Each row is a point. Examples show where two turns around zero, p and q, send a point. Where does a point land after both, in the order given? Backwards means that the second turn is done in reverse. Each puzzle has new turns, and all numbers are rounded.
In the rows, zero is written as 128.

Turn p:
[131 148 150] -> [110 122 151]
[147 117 175] -> [139  92 164]
[142 113  94] -> [155 152 112]
[103 161 100] -> [ 93 158 108]
[117 100 120] -> [144 116 104]
Turn q:
[143 121 135] -> [144 122 132]
[120 179 145] -> [130 168  91]
[115 104 114] -> [110 113 148]
[ 92 123 147] -> [110 158 150]
[170 113  99] -> [146  79 119]
Where do these land?
q, then p: [112 141 102] -> [117 128  97]
p, then q: [112  89 136] -> [130  88 142]
q, then p: [106 145 135] -> [102 140 125]
p, then q: [182 137 140] -> [176 157 126]

Turn p:
[110 107 126 123] -> [116 114 120 147]
[136 128 145 166] -> [161 141 144 146]
[124 142 144 102] -> [124 104 134 105]
[178 105 161 168] -> [199 143 111 141]
[141 147 119 103] -> [117 130 123  95]
[133 151  90 109] -> [ 95 151 125 101]
[ 75 116 113 125] -> [ 87 111 141 160]
Turn q:
[120 145 148 116] -> [125 127 137 100]
[158 120 127 118] -> [147 104 119 134]
[143  76 131 137] -> [133 103 149 172]
[ 84  83  98 127] -> [ 73 132 132 170]
[128 182 135 153] -> [153 170 120  95]
[131 137 160 129] -> [141 126 151 108]
[133 152  98 115] -> [125 133  89 118]
Where do these land?
q, then p backwards: [ 91 117  86 118] -> [108 106  80 114]
q, then p: [113 168 152 146] -> [125 112 137  79]
q, then p: [129  99  99  86] -> [103 132 116 180]
p, then q: [143 147 133 158] -> [157 123 128 103]
p, then q: [118 119 144 143] -> [146 130 140 141]
q, then p: [139 147 148 149] -> [145 128 123  96]
p, then q: [163  99 134  97] -> [117 113  83 155]

Turn p:
[150 153 109  97 118 121] -> [137 168 149 115 120 112]
[148 121  89 163 163 113] -> [148 140 107 185 138 110]
[146 150 154 126  95 100] -> [131 116 162 114  90 108]
[ 90 100  90 126 133 167] -> [120 150  81 128 148 174]
[121 110 161  93 128 118] -> [139 107 133  84 142 121]
[131 152 124 145 135 110] -> [116 130 130 147 116 103]
[ 88 113 159 169 110 114] -> [106  73 103 129  99 137]
[130 144 147  86 149 177] -> [104 145 158 101 177 144]
[149 110 119 147 121 131] -> [151 124 131 150 122 142]
Turn q:
[140 129 111 111  87 110] -> [108 112 123 142  93 103]
[166 121 152 115 120 126] -> [143 115 133 161 106 146]
[116 117 104 173 161 155] -> [139 159  88 106 166 135]
[115 113 151  84 125 164] -> [126  80 139 107 126 165]
[118 115 137 166 171 128] -> [153 154 122 129 176 133]
[102 147 116 131 158 129] -> [135 148 140  93 144 121]
[136 143 165 133  94 122] -> [ 99 129 150 162 118 144]
[131 144  94 124 160 146] -> [151 148 113  89 118 129]
[128 124 123 115  77  71] -> [100 107 145 163 105  75]
Where do these land?
q, then p: [ 94 133 118 164 131 163] -> [ 98 164 108 117 161 117]
p, then q backwards: [149 130 139 168  86 153] -> [158 145 173  99 109 138]
q, then p: [163 133 105 133 136 150] -> [133 166 141 136 108 143]
p, then q: [136 109 145  98 141 137] -> [165 117 139 122 123 141]
q, then p: [ 88 171 153 125 107 114] -> [ 85  91 125  91 133 118]
p, then q: [123 100 100  94 140  88] -> [158 138 124 128  78  97]
q, then p backwards: [143 119 136 113 155  92] -> [173 117 131 129 133 106]

Turn p:
[117 127 145 128 138 109 124  86] -> [135 134 143 173 124 125 144 128]
[ 93 159 127 106  88 160 172 129] -> [144 109 106  96 153  95 185 140]
[126  92 153 150 135  97 113 128] -> [145 112 162 150 105 145 103 125]
[111 178 121 130 114 119 102 148] -> [155 158  94 113 110 124 131 157]
[141 123 110 138 120 171 103 154] -> [ 93 132 121  84 107 139 123 135]
[164 175 133 167  97 112 112 159] -> [158 135  71 109  96 170 119 119]
[124 115 111  92 127 111 104  94] -> [111 142 132 161 115  84 121 125]
[108 131  87  96 163 164 119 153] -> [ 91 159 135  93 159 103 114 159]
[123 122 171 103 143 118 147 126] -> [156 137 162 134 147 121 139 102]
[147  89 125 141 165 138 157 105] -> [ 93 108 157 151 160 151 121 111]
[155  98 126 157 118 109 156 125] -> [127  82 124 143 132 151 110 106]
Turn q:
[124  89 164 141 133 108 126 127] -> [104 121 158 131 122 136 132  86]
[177 131  97 117 128  98 123 124] -> [179 143 119 115 129  99 119 105]
[102 125 109 105 110 132 115 151] -> [121 127 138 154 136 106 107 156]
[116 114 146 162 104 147 132 171] -> [114 154 174 147 132 158 138 145]
[126 166  95 110 104 168 113  99] -> [134 133  94 106 104 110 116 187]
[101 169 101 161 144  98 109 108] -> [121 145  85 110 153 153  80 124]
[108  90 140 102 155 150 170 102] -> [118  68 119 156  96 138 152 117]
[162 122 155  94 133 116 164 115] -> [138 118 114 134 116 102 178  97]
[138 146 145 159 141 136 100 156] -> [125 143 152  98 163 149 131 137]
Where do these land?
q, then p backwards: [120 115 148 121 101 127 115 137] -> [121 109 126 110 140 142 109 113]
q, then p: [109 123 100 118 101  91 116 119] -> [135 145 107 152  89 134 115 152]
q, then p: [127 161 140 187 111 114 128 138] -> [119 174 108 108 147 129 168 146]
q, then p: [150 120 135 108 101 164 110 114] -> [170 112 122 112 124 103 119 106]
p, then q: [116 109 129 154 141 120 103 116] -> [108 148 158 126 130 141 134 144]
p, then q: [132 115 127 122 114 119 161 118] -> [136 110 133 128 113 139 119  99]
q, then p backwards: [141 130 147 103 222 112 102 113] -> [149 104 121 122  93 144 214 162]
q, then p: [112 165 137 140 132 195 165 139] -> [121 101 125  57 170 139 125 138]
p, then q backwards: [144 113  90  98 129 109 152 158] -> [114 139 110 107 150  92  87 120]

Turn p:
[174 103 137 106 144 115 118 112 148] -> [158  94  96 128 125 115 120 113 158]
[126 119 108 140 117  96 134  89 129] -> [126 135 100 149 171 134 129 115 127]
[148 148 118  90 146 114 128  83 109] -> [144 154  93 116 144 109  85 117 146]
[133 136 129 155 126 141 146 205 116] -> [115  98 176  99 117 148 141 176 115]
[126 170 174 142 131 130 153 128 137] -> [165 137 158 116 121 155 110 113  97]
[145 118 118 142 167 128 120  85 103] -> [115 131  71 119 126 149 103 117 131]
[122 155 117 141 105 124  86 127 115] -> [ 99 142 152 156 132 139 104 126 148]
[ 98  92 150 144 128  98 137 160 109] -> [110 120 144  95 144 151 179 115 133]
[110 108 104 114  97 182 129 117 125] -> [ 92 132 123 148 109  78 135 130  99]
[ 96 130 124 105 119 152 129 172 189] -> [156 137 164 154  92 101 175 157 127]
Turn q:
[160 111 120  96 123 155 168  96 138] -> [148 158 153 147 104 173 114 156 131]
[141  94  92 117  99 133 153 146 108] -> [155 116 155 133 122 115  89 167 119]
[130 171 158 128 106 128 142 123 155] -> [108 134  89 143  97 139 154 138 118]
[110 172 118 118 115 107  95 127  92] -> [100 132 136  95 138  91 165 139 105]
[137 126 154 146 173  89 131  95 124] -> [135 152 133 158 150 122 165  94 161]
[ 96 132 145 108 151 112  92 163 104] -> [106 110 148 110 133  97 135  80 102]
[ 96 127 152 144 116 147 151  96 171] -> [160 129  83 121  99 163 145 118 140]
[ 95 117 105 137 151 149 140 158 106] -> [143  74 152 114 144 135 124 121 120]
[166  95 155 139 128 158 100 149 127] -> [119 144 113 145 159 141  75 109 107]
[149 135  82 147 119 101 108 130 154] -> [104 129 119 116 133 103 112 157 176]
Where do these land?
p, then q: [137 131 124 167 126 124  80 107 121] -> [145 117  94  86 147 152 123 123 138]
q, then p backwards: [105 114 164 113  99 150  88 112 147] -> [113 132 155 120 167 145 150  86 101]
p, then q: [104  95 106 108 137 121 160 137  88] -> [124 103 178 126  89 120 153 124 131]
p, then q: [105 164 118 126 137 145 155 153  77] -> [ 92 116 148 113 108 116 148 106  75]
p, then q backwards: [111 160 111 109 142  95  79 116 148] -> [171 102 127 136 144 105 141  87 158]
p, then q: [151 128 115 116 153 153 162 130 129] -> [114 126 158 127 128  95 101 144 118]
p, then q backwards: [136  97 129 157 153 105 118 143 158] -> [109 152 128 155 146 143 167 115 147]
q, then p: [119 113 111 167 147 147 148  76 152] -> [165  99 110 148  91 106 116 165 114]
q, then p: [134 124 175 111 111 101 165 144 108] -> [100 106 136 125 173 164 107 118 107]
p, then q backwards: [174 122 113 122 121 141  88 145 138] -> [136 123  96 138 131 108 154 166 158]
p, then q: [131 159 142 112  83 125 165 146 143] -> [116 153 135 175 152 112 139  96 110]
